Each wall is flat, endless, passes through zero and stands at right angles to its row. A trip goes straight from one point to another. Which walls does it cross, in order?

Walls:
(1): [ 29 -32]
(2): [10 25]
(3): [  1 -49]
(4): [16 27]
(5): [10  6]
(6): [62  4]
Trips:
[10 11] to [91 20] -> 1
[-49 -28] to [ 14 -37] -> 1, 6
[-11  39] to [ 9 26] -> 6
[40 17] to [ -2 -37] -> 3, 2, 4, 5, 6
[-45  -6] to [-12  10] -> 3, 2, 4

Walls:
(1): [-29 -21  17 -27  16  -4]
(2): [-21  41  -8  -1 -34 -15]
(3): [ 23  -2 -71 -20  12  15]
(4): [ -1  -1 -18  -7 -10  26]
Trips:
[-80  63  -2  56 -23  19] to [-34  24  15  18  -3  -3] -> 4, 1
[ 19  40  40  23  50 -45] to [ 37  44 -32  18   8  32] -> 2, 3, 4
[ -5  37  31 -62 -20  58] to [-45 -19   3  13 -18   9] -> none
[  9  15   9 -19 -28   1] to [ 23  35   4  24 -19 -18] -> 4

Walls:
(1): [ 18 -27   6  -8 -36  22  16  10 -12  41  37 -35]
(2): [-30 -28  -1  30 -33  19  14  22  58 -57   6  14]
(3): [ -38  -39   -9   61 -114  -12  -14  -13   28  -51    6    8]
(4): [-82 -42  11  -4 -40  90  17 -11  24 -29  -8   7]
(5): [-18  21  58   6 -21 -12  26  -5  -9  68  49 -56]
(6): [-52  10  -9   2 -28  14 -53  51   3 -28  22  15]
(7): [-18  30 -38   3  19  21 -11  29   6  -4  78 -24]
(8): [  -8   15   20  -15   50  -33 -101  -12  -29   31  -21   -2]
Trips:
[ -6   9 -20  14 -37 -30 -40   7   6 -16  52 -32] to [-21   9  18  -9  39 -14  10  20 -28  -8  51 -14] -> 2, 3
[ 11 -25 -12  51 -64 -42 -15 -59  17  47  18  14] to [ 23  -3   1  21   7  -9  21 -13   8  -4  -9 -51] -> 2, 3
[-13   0  -4 -21 -37  30 -17 -52   9 -51 -30 -11] to [  0  -6   7   9  37  -3  -2  20 -25  41 -29 -12] -> 8, 6, 2, 3, 4, 5, 1
[ 20  42 -13  63   3 -23 -41 -54   8  16  55 -42] to [-16 -46  44   5 -16  26   8 -16  46  -5 -14 -21] -> 2, 4, 8, 7

Walls:
(1): [ -5   1  53  30  32 -21   6  37   1 -19  43 -29 -28 -18   3 -53 -39  28
 -17 -15]
(2): [-36 -23 -18 -11  -8  37 -73 -21  -3  51  79   2  11  23  -3 -14  28  60
 -39  -6]
(3): [ 56  -6 -30 -53  25   0 -17  16  -8 -28  -4  11 -10 -38  29   3   0  33
  35 -24]
(4): [  0  42 -20   8  65  19 -31 -38  31   6  18  -3  34   0  23  13 -28  50
  49  -3]
(5): [-36 -46  -1 -27  14   0  38  42 -14 -16  71   0  28  35   9  -7  29  46
 -53 -14]
(6): [ 38 -11  16  -6  50 -38  19 -37   6  -3  33 -56  19   8 -28 -55  21  17
  10  14]
Trips:
[ 29  -6 -40   0 -39  32  -8  47  71  -2  47  -3  33 -87 -15  65 -25  22
   6 -14] to [-28  12 -26  15  44  -3   3  24  65  12   8  44  -2   1 -45  -5  -7  -3
 -23  21] -> 1, 3
[-35 -34  79 -11 -12  12 -18 -39  46  83  -7  34 -44  24   4 -62  26   9
  -2 -16] to [-95 -16   4  28   4 -24  10 -37 -26  14  -5 -19  34   6  36  -8  -1  25
  83 -36] -> 4, 5
[-21 -32  60 -34  30   9   7  38  41 -24 -18   9  31 -22  31  -3  27  26
  27 -38] to [ 11  18 -39  16 -39 -10  31  61  23   2  30  -7 -13  27 -18  68 -14  -3
  -7  23] -> 6, 4, 1, 3
[ 32   1  11 -14  16  34 -12 -20   2  42  -2 -10 -40   0  65  51 -39   6
 -32 -27] to [ -5   1 -52   3  22  16  30  19  26 -29 -58 -22  36  24  28  17  29   8
   0  -5] -> 2, 5
[ 22 -25   2  31  13  -7 -27  20 -20  34 -19   7 -13  30 -12  27   2  14
  -9  68] to [-50  30 -54  22 -16  41  66 -70   3  18 -49 -36 -21 -44 -20 -28  38 -14
  57 -44] -> 2, 4, 6
[  5  -9  34 -20  31  29   4   5   7  32   1  40  12  28  44  20   7 -67
  -2  10] to [-23 -11   9 -20  45  24 -17  18 -27  47  31 -31 -54  25  12   2  10  28
 -22  36] -> 5, 2, 4, 1, 6
